Each wall is flat, endless, passes through zero and stands at right angles to its row. A trip goes straight from one point to another. Which walls does it cross, in order?

Walls:
(1): [ -2.3 -11.1]
(2): [-52.0  23.3]
(3): [-22.2  -7.3]
(4): [16.9 27.0]
(5): [ 6.1 -9.1]
(6): [ 23.3 -10.6]
(7): [ 10.9 -29.9]
(8): [-33.3  -2.9]
(9): [21.6 17.4]
Trips:
[-17.0   6.7] to [-22.4  23.8] -> 4
[-3.4 -3.7] to [-31.1  24.1] -> 5, 7, 1, 4
[ 17.5 -17.0] to [43.0 17.8] -> 4, 1, 7

Walls:
(1): [ 52.8  11.5  -0.7   7.7   7.1 -35.3   9.1  -9.6 -12.2  14.1  16.3 -39.3]
(2): [  1.0  -2.7  28.7 -29.4 -12.6  25.5  14.6  30.4   1.2  31.5  -3.0  33.9]
(3): [  8.0  19.8  41.2  47.9   3.1   6.6   0.2  24.2 -21.5   2.6 -32.2 -14.7]
(4): [ 10.5  -4.0 -26.1   5.2  21.5  23.3 -20.9  -3.8  -0.8  10.5  -8.7  24.8]
(5): [ -7.7 -35.1  -6.0   4.4  -9.9  27.9 -26.8  31.2 -32.9  -4.6  15.4  -9.1]
(6): [ -7.8  16.6 -42.1  41.0  -6.1  15.3  31.0  28.1   5.4  15.5  -2.0 -15.2]
(7): [ 11.4  -4.8  12.4 -11.2  -6.1 -21.2  38.7 -37.9  10.0  -7.7 -36.9  37.1]
(8): [  6.3  19.1 -17.7 -14.1  -3.2   9.2  27.8 -26.6 -18.2   5.0 -15.1  20.5]
(9): [  3.6  -5.9  -1.0  -3.5 -58.3  -0.8   9.5  11.5 -15.3 -25.2  -7.8 -15.0]
Trips:
[ 21.1 -39.0  44.7  14.0  37.3  17.8 -13.2  -2.7  -5.3  31.1 -17.9  36.2] to [-12.3  15.4  29.8   2.9  -6.4 -18.9  22.1 -15.6  14.6 -15.0  12.5 -38.7] -> 5, 1, 4, 2, 9
[ 46.6 -15.6 -32.4 -11.3  31.6  12.7 -53.4   5.9  27.0   2.8   0.9  25.4] to [ -5.6  10.9 -20.3   3.2  18.7  37.4 -24.0 -20.2  18.0  36.0  19.4  11.9] -> 1, 2, 6, 8
[-22.6  17.9 -27.1  17.0 -47.8 -30.1 -10.0 -14.3 -11.2 -28.3  32.1 -38.8] to [-16.2   9.9  17.2  -3.4  -1.8  -0.8 -32.9  26.4 -12.0  14.3 -17.4   7.4] -> 3, 1, 6, 2, 4, 9
[ 32.7   5.0 -25.7 -11.8 -17.3 -11.8  59.0   2.5  -6.5  -1.6 -18.5  -8.4] to [  3.9   6.2   5.2  42.4 -10.1 -11.2   1.9  -8.6  39.7  18.3  31.9  -3.8] -> 2, 3, 8, 9, 7
[ 20.1  13.4 -31.7 -36.1  19.9   8.7 -18.7 -28.0 -10.2  -7.7  -4.7 -11.5] to [-14.8  17.8 -13.5   9.0  -4.5   3.3 -16.6 -39.4  -9.8   8.1  38.1  18.0] -> 1
[ -7.3   3.4 -19.3  19.2   4.6 -30.6 -15.9   1.1   1.2  29.3 -15.2  -3.8] to [ 52.0  -8.8 -24.9 -63.5   1.7 -19.0  19.4 -23.9  28.5   5.6  -2.0 -21.8] -> 3, 7, 8, 6, 4, 9

Walls:
(1): [ -1.1   8.8  -4.1 -15.6  19.1 -29.5  23.9  -1.0  -8.1   2.8  22.0   6.8
 -13.3  -7.3  29.5 -26.1  -5.9 -22.9 -21.8   6.3  -2.4 -19.5   3.4  -8.6
  12.1 -32.0  11.7 -16.8 -23.1 -27.7 -25.0  31.1   0.3 -16.9  47.0  15.1
 -27.3 -11.6   9.0   6.2  39.4 -13.8  -5.2 -27.5 -11.3  -2.4  21.7   6.1]
(2): [ -4.2  28.1  18.5 -24.0   9.5 -16.0 -24.3   2.6 -19.1  -4.7   6.8  -1.0
 -33.5 -38.0  23.1   1.3  -0.5 -26.2 -41.9 -12.0  -2.5 -15.5  -3.2  -8.7
  43.4  24.0  -3.3  -1.1 -30.3  20.5 -15.0  24.6  -6.7 -17.2 -18.7   7.3
   6.8   2.8  57.9  -0.1  17.3   8.2   0.5 -15.6 -38.9 -10.5  26.7 -12.9]
(3): [  3.1   4.7  21.9 -29.1  36.4  -6.9 -10.3 -37.1 -50.9  10.8 -12.4  43.8
  -0.4 -13.9   7.8 -14.8  -1.7   1.8 -18.5 -16.4 -10.9  20.6  -3.7 -19.2
  28.5 -31.5 -14.4  20.1  26.4   4.2  -7.2 -14.9 -14.3 -13.5   1.2 -17.2
   7.3 -20.7  -6.4  -2.7 -18.9   6.8 -14.4  14.1  14.8  38.1  -7.5 -54.8]
(4): [  4.2 -28.3  27.5  -8.4  27.9 -11.8  17.3 -26.8 -13.0   7.5   9.7 -13.8
  19.8  11.4 -38.2   1.5  -3.4  13.9  31.3  39.9 -21.4  10.4 -15.2   3.5
 -15.3   5.5 -22.8 -13.7   0.5 -11.5   0.4   9.7  -4.7 -21.8   7.4  35.6
 -43.7  18.8  16.2  17.2  -3.9  19.9 -27.8  -6.2  -5.5  35.8 -21.4 -11.6]
(5): [-11.9 -11.5  10.0  20.4   3.1 -54.9  -1.9  32.6  47.0 -23.6 -21.8 -19.5
  27.9 -30.1   6.1  19.5   7.1   6.3  20.6  29.0 -18.7 -30.3 -32.9 -20.7
 -22.2  11.2 -13.8  10.1  14.7 -53.4 -13.2 -14.6 -36.3  17.1   7.4  11.6
  13.3   2.4  46.8  17.1  -7.8 -52.1  11.0  -7.2  -7.9 -22.0  21.0   8.3]
(6): [-21.5   3.0   1.9 -23.0  -9.3 -25.2  -2.3   2.4 -28.7 -23.0  -2.4 -16.8
 -33.1 -37.8   0.5 -27.1 -10.6 -21.1  41.6   6.0 -32.7 -26.3   2.0   4.1
 -40.6  36.0  10.0 -22.3 -21.4  30.4 -11.0  36.8   4.8  -7.5  -5.0   3.3
  20.4   9.1 -25.3 -13.8  15.2  33.2  -1.6  20.4  45.9   2.1 -14.7 -11.5]
(7): [ 22.6  10.0  16.4 -22.8   8.7 -17.9 -20.2  -6.6   1.9  15.2 -12.7 -18.3
 -19.9   4.1  11.2 -13.5 -15.8 -45.5 -49.1 -28.1  33.1 -19.6  14.1  31.1
  -3.1 -21.1 -20.5   2.5 -26.8  27.1  -4.0  -8.4  -7.0 -21.4 -24.0 -39.6
   5.5   2.7 -18.6   7.0  10.6  -7.7   1.6  17.4 -16.7   1.8 -24.6  -5.4]
Trips:
[ 32.1   0.6  16.7  -0.3 -34.3 -26.2  48.2 -31.1 -29.8  31.3 -15.7   8.6
  28.5  21.8 -10.8 -17.8 -12.1 -29.4   6.3  32.7   3.9  22.9 -14.0  40.4
   1.6   5.5 -46.2  22.8  10.2  15.6  26.8  17.0 -23.1  30.1 -47.7  39.8
 -29.2   1.5 -16.0  39.3   7.0   2.2   1.7   2.8   1.5 -30.4   1.2  35.5] to [ -6.6  16.5  -3.6  19.7 -22.7 -11.6  20.6  26.1  -5.6  17.3 -31.2   5.5
   5.4 -22.8 -13.3 -13.7  -7.9 -26.0 -32.8   4.1 -28.8  -3.1  22.2   9.9
  28.0  20.3 -11.7  17.8  22.1  22.7  -5.8  29.0  -3.5 -24.8  12.9  17.3
 -33.5 -31.4 -26.2  31.3 -14.9  18.9  13.3 -40.4  34.4  -2.5  20.8   4.7] -> 1, 6, 2, 7, 3, 4
[ -9.4 -12.9  25.2  27.2   5.0  -4.6 -21.2  37.0 -18.0 -14.5 -22.3 -22.7
  -3.6  -2.4  16.9  12.7  27.8  15.8  29.8 -29.7  53.8   5.3 -27.8 -26.2
  15.1  33.2   7.1  -9.1  13.9  20.1 -11.7   7.3  -0.7  -3.2   7.7 -19.1
 -21.9  10.3  16.2  11.1 -23.2 -12.7 -14.4 -23.6  17.1   3.4   6.8  -5.5] to [  0.9  22.6 -39.4  23.9 -26.1 -41.1  -9.2  36.9 -14.7   8.8  14.7   7.3
 -19.4 -36.3  -3.6 -15.9  16.7  -2.9  25.6  11.0  24.3  34.1 -23.0  20.1
  76.1  12.2  19.1   8.5  50.4  14.0 -36.3  -5.5  12.5 -17.0 -14.5 -15.2
 -13.5 -25.8  14.8  40.9  18.9 -21.1  11.6 -39.6 -12.1  -9.1   2.7  13.7] -> 1
